Each row is a point. Each copy is the shape, with its points in the same order, turned, moved and blurred by noise. Is it also mirrored, or only turned?

Shape (9 x 3)
[[-0.09  0.16  0.00]
 [ 0.16 -0.32 -0.28]
 [-0.13  0.03 -0.07]
 [-0.47 -0.61 -0.06]
 [-0.11  0.41  0.20]
 [ 0.11  0.39  0.06]
 [ 0.02  0.12 -0.61]
 [ 0.02  0.17  0.24]
 [ 0.25  0.23  0.18]]
Copy 1 (9 x 3)
[[ 0.05  0.10  0.11]
 [-0.08 -0.03 -0.51]
 [-0.03  0.00 -0.02]
 [-0.55 -0.46 -0.19]
 [ 0.07  0.31  0.34]
 [ 0.20  0.35  0.14]
 [ 0.46 -0.18 -0.30]
 [-0.11  0.34  0.15]
 [ 0.07  0.47  0.00]]
Copy 1 is: mirrored
Copy 2 (9 x 3)
[[-0.08  0.19  0.13]
 [ 0.17 -0.31 -0.12]
 [-0.08  0.08  0.04]
 [-0.52 -0.57 -0.01]
 [-0.14  0.46  0.30]
 [ 0.13  0.38  0.19]
 [ 0.15  0.12 -0.46]
 [-0.01  0.20  0.37]
 [ 0.24  0.22  0.32]]
Copy 2 is: only turned
Copy 3 (9 x 3)
[[-0.29  0.22  0.07]
 [-0.03 -0.39 -0.06]
 [-0.30  0.03  0.06]
 [-0.70 -0.53  0.19]
 [-0.28  0.45  0.16]
 [-0.07  0.42  0.10]
 [-0.16 -0.02 -0.51]
 [-0.18  0.18  0.31]
 [ 0.08  0.28  0.24]]
Copy 3 is: only turned
Copy 4 (9 x 3)
[[ 0.12 -0.21 -0.03]
 [-0.31  0.09 -0.45]
 [ 0.00 -0.16 -0.02]
 [-0.77 -0.24 -0.15]
 [ 0.33 -0.25  0.17]
 [ 0.40 -0.15  0.07]
 [ 0.18 -0.19 -0.67]
 [ 0.07 -0.04  0.15]
 [ 0.29  0.15  0.19]]
Copy 4 is: mirrored

Shape (7 x 4)
[[ 0.28  0.04  0.10  0.12]
 [ 0.21 -0.33 -0.12 -0.50]
 [ 0.04 -0.13 -0.29  0.20]
 [-0.49 -0.48  0.10 -0.03]
 [ 0.11  0.13  0.34 -0.11]
 [ 0.29  0.25 -0.10  0.16]
 [-0.39  0.27  0.01 -0.57]]
Copy 1 (7 x 4)
[[ 0.16  0.22 -0.07  0.29]
 [ 0.18 -0.21 -0.21 -0.29]
 [-0.10 -0.03 -0.29  0.37]
 [-0.37 -0.33  0.28  0.14]
 [ 0.13  0.35  0.19  0.07]
 [ 0.09  0.46 -0.32  0.36]
 [-0.49  0.29  0.00 -0.46]]
Copy 1 is: only turned
Copy 2 (7 x 4)
[[ 0.08  0.29  0.13  0.29]
 [-0.30  0.59 -0.22 -0.17]
 [-0.06  0.02 -0.27  0.26]
 [-0.69 -0.13  0.05 -0.05]
 [ 0.01  0.29  0.39 -0.01]
 [ 0.32  0.18  0.02  0.25]
 [-0.01  0.05  0.14 -0.66]]
Copy 2 is: mirrored
Copy 3 (7 x 4)
[[-0.03  0.20 -0.17  0.08]
 [-0.13 -0.19 -0.42 -0.55]
 [ 0.15 -0.22 -0.31  0.17]
 [-0.40 -0.58  0.07 -0.02]
 [-0.02  0.21  0.13 -0.15]
 [ 0.25  0.17 -0.23  0.12]
 [ 0.28 -0.28  0.35 -0.52]]
Copy 3 is: mirrored
Copy 4 (7 x 4)
[[ 0.07 -0.04 -0.36  0.07]
 [ 0.48  0.15 -0.04 -0.42]
 [ 0.16  0.20  0.03  0.24]
 [-0.12 -0.09  0.54 -0.19]
 [-0.09 -0.09 -0.30 -0.23]
 [ 0.11  0.19 -0.41  0.21]
 [-0.33  0.43 -0.13 -0.58]]
Copy 4 is: mirrored

Shape (10 x 6)
[[ 0.03  0.06 -0.41 -0.38 -0.17  0.09]
 [ 0.11  0.40 -0.13  0.39  0.38  0.37]
 [-0.24  0.11 -0.14  0.00  0.48 -0.42]
 [-0.04  0.40 -0.19  0.03  0.25 -0.24]
 [ 0.38 -0.42 -0.10  0.38  0.08 -0.08]
 [-0.03 -0.24  0.11  0.14  0.00 -0.14]
 [ 0.07  0.40  0.07  0.42 -0.12 -0.35]
 [ 0.19  0.21 -0.50 -0.38  0.34  0.14]
 [-0.23  0.04 -0.43 -0.27  0.07  0.37]
 [ 0.01  0.45  0.09 -0.07  0.03  0.37]]
Copy 1 (10 x 6)
[[ 0.13  0.05 -0.32 -0.41 -0.29  0.24]
 [-0.05  0.51 -0.01  0.46  0.20  0.23]
 [-0.42  0.06 -0.27 -0.01  0.24 -0.33]
 [-0.13  0.38 -0.15 -0.02  0.06 -0.16]
 [ 0.28 -0.40 -0.26  0.34  0.26  0.03]
 [-0.07 -0.25 -0.01  0.10 -0.03 -0.13]
 [ 0.15  0.24 -0.01  0.40 -0.25 -0.43]
 [ 0.06  0.37 -0.38 -0.40  0.19  0.37]
 [-0.21  0.13 -0.23 -0.24 -0.24  0.49]
 [-0.04  0.42  0.34 -0.08 -0.16  0.27]]
Copy 1 is: only turned
Copy 2 (10 x 6)
[[ 0.10  0.08 -0.38 -0.46 -0.06  0.19]
 [ 0.30  0.31 -0.06  0.40  0.34  0.37]
 [-0.18 -0.07 -0.22  0.05  0.55 -0.32]
 [ 0.06  0.25 -0.25  0.05  0.28 -0.22]
 [ 0.59 -0.50  0.06  0.08  0.13  0.02]
 [ 0.07 -0.35  0.13  0.01 -0.03 -0.04]
 [ 0.26  0.20  0.04  0.38 -0.14 -0.42]
 [ 0.23  0.17 -0.50 -0.36  0.47  0.21]
 [-0.09  0.10 -0.38 -0.25  0.05  0.54]
 [ 0.02  0.43  0.05 -0.01  0.02  0.27]]
Copy 2 is: only turned
Copy 3 (10 x 6)
[[-0.01  0.22 -0.48 -0.24 -0.15 -0.13]
 [ 0.08  0.38 -0.14  0.50  0.25  0.43]
 [-0.43  0.15 -0.28  0.25  0.52 -0.29]
 [-0.22  0.48 -0.23  0.28  0.30 -0.25]
 [ 0.39 -0.35 -0.11  0.41  0.12 -0.23]
 [-0.09 -0.21 -0.02  0.21  0.03 -0.14]
 [-0.09  0.39  0.15  0.64 -0.12 -0.31]
 [ 0.18  0.38 -0.53 -0.19  0.41  0.03]
 [-0.18  0.18 -0.58 -0.10  0.04  0.31]
 [-0.03  0.48  0.05  0.01  0.01  0.36]]
Copy 3 is: only turned

Shape (14 x 8)
[[-0.22  0.06  0.17 -0.44  0.56 -0.26 -0.54 -0.15]
 [ 0.11 -0.01 -0.11  0.45 -0.10  0.16 -0.11  0.15]
 [ 0.12  0.21  0.18  0.16  0.32 -0.22 -0.10 -0.10]
 [ 0.35  0.23  0.34 -0.02  0.09  0.08 -0.34  0.07]
 [ 0.02 -0.14 -0.04  0.28 -0.26  0.11  0.27  0.37]
 [-0.31 -0.29 -0.21  0.37  0.23  0.57  0.12 -0.32]
 [ 0.13  0.32  0.09  0.28 -0.05  0.02  0.10  0.12]
 [ 0.41  0.19  0.23 -0.17  0.28 -0.32 -0.28  0.17]
 [-0.31  0.03  0.44 -0.44  0.18 -0.14 -0.24 -0.42]
 [ 0.33  0.08 -0.01  0.30 -0.19 -0.15 -0.35  0.06]
 [-0.21 -0.08  0.18  0.39 -0.27 -0.02  0.09  0.05]
 [-0.05 -0.32 -0.26 -0.17  0.28  0.41  0.20 -0.57]
 [-0.10 -0.72  0.04  0.08  0.58  0.47  0.15 -0.60]
 [ 0.33  0.11  0.00  0.20  0.06 -0.29 -0.18 -0.06]]
Copy 1 (14 x 8)
[[-0.17 -0.01  0.24 -0.40  0.58 -0.60 -0.02 -0.26]
 [ 0.05 -0.18  0.04  0.25 -0.39 -0.13  0.17  0.11]
 [ 0.15  0.12  0.15  0.25  0.23 -0.38  0.01 -0.02]
 [ 0.30  0.20  0.42 -0.11 -0.08 -0.31  0.07  0.06]
 [-0.11 -0.14  0.05  0.26 -0.30  0.31  0.06  0.34]
 [-0.08 -0.46 -0.15  0.26 -0.11  0.18  0.44 -0.56]
 [ 0.11  0.24  0.04  0.26 -0.18 -0.06  0.10  0.14]
 [ 0.30  0.15  0.33 -0.13  0.27 -0.45 -0.05  0.32]
 [-0.14  0.14  0.31 -0.28  0.44 -0.18 -0.30 -0.53]
 [ 0.22 -0.08  0.14  0.10 -0.34 -0.39 -0.16  0.20]
 [-0.25 -0.06  0.16  0.35 -0.28  0.11 -0.16 -0.02]
 [ 0.25 -0.45 -0.25 -0.10  0.23  0.26  0.17 -0.58]
 [ 0.20 -0.77  0.16  0.15  0.40  0.24  0.31 -0.74]
 [ 0.28 -0.03  0.06  0.17 -0.02 -0.39 -0.17  0.16]]
Copy 1 is: mirrored
Copy 2 (14 x 8)
[[-0.55  0.08  0.19 -0.35  0.26 -0.42 -0.61 -0.37]
 [-0.07  0.21 -0.16  0.41 -0.11  0.17 -0.25  0.14]
 [-0.11  0.27 -0.01  0.13  0.41 -0.14 -0.24 -0.21]
 [ 0.13  0.46  0.14 -0.04  0.17  0.03 -0.56 -0.12]
 [ 0.04  0.15 -0.05  0.18 -0.14  0.19  0.12  0.44]
 [-0.49 -0.29  0.08  0.40 -0.14  0.56 -0.02 -0.21]
 [ 0.03  0.46 -0.13  0.14  0.16  0.17 -0.08  0.05]
 [ 0.13  0.45  0.15 -0.06  0.25 -0.45 -0.43 -0.14]
 [-0.30 -0.12  0.06 -0.60  0.40  0.00 -0.44 -0.33]
 [ 0.18  0.29 -0.31  0.24 -0.01 -0.10 -0.48  0.05]
 [-0.09 -0.01 -0.27  0.10  0.19  0.29 -0.11  0.35]
 [-0.22 -0.38  0.19  0.01 -0.22  0.26  0.06 -0.60]
 [-0.32 -0.71  0.53  0.31  0.02  0.34 -0.11 -0.49]
 [ 0.14  0.24 -0.20  0.20  0.19 -0.22 -0.30 -0.13]]
Copy 2 is: mirrored
Copy 3 (14 x 8)
[[-0.17  0.37  0.18 -0.28  0.59 -0.15 -0.47 -0.14]
 [ 0.18 -0.03 -0.08  0.44 -0.31  0.11 -0.27  0.05]
 [ 0.22  0.41  0.12  0.26  0.18 -0.17 -0.18 -0.09]
 [ 0.47  0.30  0.24  0.01  0.07  0.17 -0.39  0.05]
 [ 0.06 -0.10  0.11  0.27 -0.51 -0.10 -0.01  0.35]
 [-0.29 -0.30 -0.05  0.47 -0.05  0.35  0.10 -0.30]
 [ 0.27  0.31  0.03  0.28 -0.22  0.07 -0.08  0.11]
 [ 0.42  0.32  0.16 -0.06  0.31 -0.21 -0.41  0.23]
 [-0.17  0.33  0.51 -0.39  0.27 -0.15 -0.10 -0.39]
 [ 0.45  0.09 -0.04  0.16 -0.20 -0.13 -0.54 -0.03]
 [-0.01 -0.02  0.21  0.39 -0.49 -0.17 -0.12 -0.03]
 [-0.08 -0.27 -0.10 -0.13  0.23  0.24  0.35 -0.45]
 [-0.12 -0.64  0.21  0.23  0.48  0.22  0.31 -0.48]
 [ 0.42  0.27 -0.08  0.19 -0.01 -0.23 -0.32 -0.05]]
Copy 3 is: only turned

Shape (14 x 8)
[[ 0.24 -0.50 -0.48 -0.43  0.08 -0.04 -0.03  0.21]
 [-0.37  0.28  0.18 -0.13 -0.13  0.02  0.15 -0.39]
 [-0.27  0.03  0.38  0.07 -0.03 -0.06  0.26  0.03]
 [-0.10  0.23  0.24  0.17  0.32 -0.14  0.28 -0.23]
 [-0.22  0.31 -0.18  0.30  0.10  0.21  0.09 -0.28]
 [ 0.05  0.24 -0.10 -0.07  0.05  0.30 -0.11  0.00]
 [ 0.46 -0.48 -0.48  0.26 -0.05  0.13  0.16 -0.27]
 [-0.26  0.06 -0.25 -0.41 -0.18 -0.25 -0.52  0.80]
 [-0.08  0.42  0.30  0.32 -0.15 -0.09  0.20 -0.19]
 [ 0.32 -0.14 -0.12 -0.16  0.03  0.41  0.16  0.15]
 [ 0.27  0.04 -0.15 -0.18 -0.23  0.10  0.37 -0.10]
 [ 0.09 -0.71 -0.45 -0.36 -0.01  0.07  0.12  0.41]
 [-0.31 -0.22  0.35  0.28 -0.11  0.06  0.11 -0.19]
 [ 0.15 -0.37 -0.03 -0.43 -0.02 -0.09 -0.38  0.23]]
Copy 1 (14 x 8)
[[ 0.27 -0.21 -0.26 -0.36  0.39 -0.58  0.10  0.40]
 [-0.50  0.16  0.00 -0.23 -0.11  0.15  0.10 -0.24]
 [-0.13  0.09 -0.04  0.03 -0.40  0.13  0.04 -0.06]
 [-0.04  0.31 -0.02  0.22 -0.09  0.05  0.08 -0.38]
 [-0.34  0.23 -0.20  0.15  0.28  0.27  0.07 -0.10]
 [-0.12  0.20  0.05 -0.16  0.33  0.17 -0.06  0.13]
 [-0.04 -0.41 -0.08  0.33  0.55 -0.33  0.36  0.22]
 [ 0.04  0.32 -0.38 -0.52 -0.01 -0.32 -0.67  0.78]
 [-0.41  0.29  0.17  0.28 -0.18  0.19 -0.02 -0.07]
 [ 0.27 -0.08  0.07 -0.14  0.36  0.03  0.25  0.37]
 [-0.16  0.10  0.16 -0.06  0.19 -0.18  0.42  0.23]
 [ 0.35 -0.34 -0.44 -0.33  0.18 -0.42  0.17  0.52]
 [-0.21 -0.28 -0.08  0.12 -0.31  0.19 -0.04 -0.12]
 [ 0.22 -0.22 -0.01 -0.36  0.16 -0.42 -0.38  0.30]]
Copy 1 is: mirrored
Copy 2 (14 x 8)
[[ 0.02 -0.58 -0.51 -0.43 -0.04  0.19 -0.17 -0.16]
 [-0.30  0.33  0.27  0.14 -0.20  0.22 -0.02 -0.33]
 [-0.19 -0.03  0.31  0.21  0.00  0.19  0.30 -0.02]
 [ 0.01  0.30  0.11  0.17  0.21  0.05  0.36 -0.24]
 [-0.07  0.42 -0.23  0.37  0.00  0.38  0.03 -0.25]
 [-0.01  0.19 -0.14  0.01  0.09  0.36 -0.30  0.02]
 [ 0.59 -0.24 -0.56 -0.01 -0.26  0.46  0.08 -0.35]
 [-0.60 -0.43 -0.36 -0.02 -0.03 -0.23 -0.50  0.52]
 [ 0.05  0.44  0.21  0.34 -0.16  0.12  0.23  0.05]
 [ 0.20 -0.14 -0.17 -0.26  0.06  0.59 -0.09  0.09]
 [ 0.13  0.09 -0.13 -0.30 -0.32  0.40  0.09 -0.04]
 [-0.09 -0.81 -0.51 -0.36 -0.08  0.38 -0.03 -0.06]
 [-0.02 -0.14  0.27  0.48 -0.12  0.31  0.20 -0.22]
 [ 0.01 -0.56 -0.08 -0.18  0.00 -0.05 -0.42  0.01]]
Copy 2 is: only turned
Copy 3 (14 x 8)
[[ 0.12 -0.43 -0.64 -0.19  0.17  0.16  0.23  0.11]
 [-0.21  0.01  0.37 -0.06 -0.19 -0.04 -0.11 -0.44]
 [-0.15 -0.13  0.41  0.27 -0.20 -0.09  0.18 -0.03]
 [-0.06 -0.14  0.44  0.30  0.17 -0.22  0.22 -0.42]
 [-0.06  0.20  0.17  0.32  0.22  0.11 -0.11 -0.51]
 [ 0.17  0.13  0.04 -0.04  0.23  0.10 -0.15 -0.10]
 [ 0.48 -0.40 -0.44  0.36  0.11  0.41  0.15 -0.43]
 [-0.23  0.22 -0.54 -0.20  0.00 -0.43 -0.18  0.65]
 [ 0.11  0.17  0.47  0.38 -0.15 -0.21  0.04 -0.33]
 [ 0.30 -0.13 -0.03 -0.01  0.23  0.39  0.20  0.10]
 [ 0.27  0.00  0.00 -0.07 -0.11  0.24  0.33 -0.23]
 [-0.03 -0.45 -0.66 -0.01  0.05  0.36  0.29  0.33]
 [-0.10 -0.29  0.33  0.48 -0.28  0.06 -0.08 -0.13]
 [ 0.15 -0.38 -0.28 -0.21  0.02 -0.12 -0.09  0.35]]
Copy 3 is: only turned
Copy 4 (14 x 8)
[[ 0.58 -0.49 -0.48 -0.01 -0.01  0.04  0.14  0.22]
 [-0.02  0.19  0.32 -0.36  0.01  0.04 -0.16 -0.27]
 [-0.04  0.06  0.48  0.03 -0.11  0.01  0.08  0.02]
 [ 0.04  0.30  0.40  0.11  0.33 -0.03 -0.06  0.01]
 [-0.02  0.31  0.04  0.10  0.17  0.35 -0.24 -0.29]
 [ 0.28  0.11  0.00 -0.09  0.00  0.42 -0.27  0.09]
 [ 0.75 -0.28 -0.19  0.47  0.17  0.18 -0.01 -0.38]
 [ 0.04 -0.05 -0.52 -0.16 -0.74 -0.02 -0.11  0.67]
 [ 0.12  0.50  0.49  0.11 -0.10  0.06 -0.15 -0.18]
 [ 0.56 -0.22  0.05  0.05  0.02  0.53  0.06  0.15]
 [ 0.61  0.09  0.08 -0.10 -0.02  0.24  0.21 -0.15]
 [ 0.44 -0.67 -0.41  0.11 -0.14  0.13  0.36  0.20]
 [-0.06 -0.15  0.51  0.20 -0.12  0.02 -0.14 -0.27]
 [ 0.45 -0.45 -0.15 -0.10 -0.26 -0.09 -0.21  0.40]]
Copy 4 is: only turned
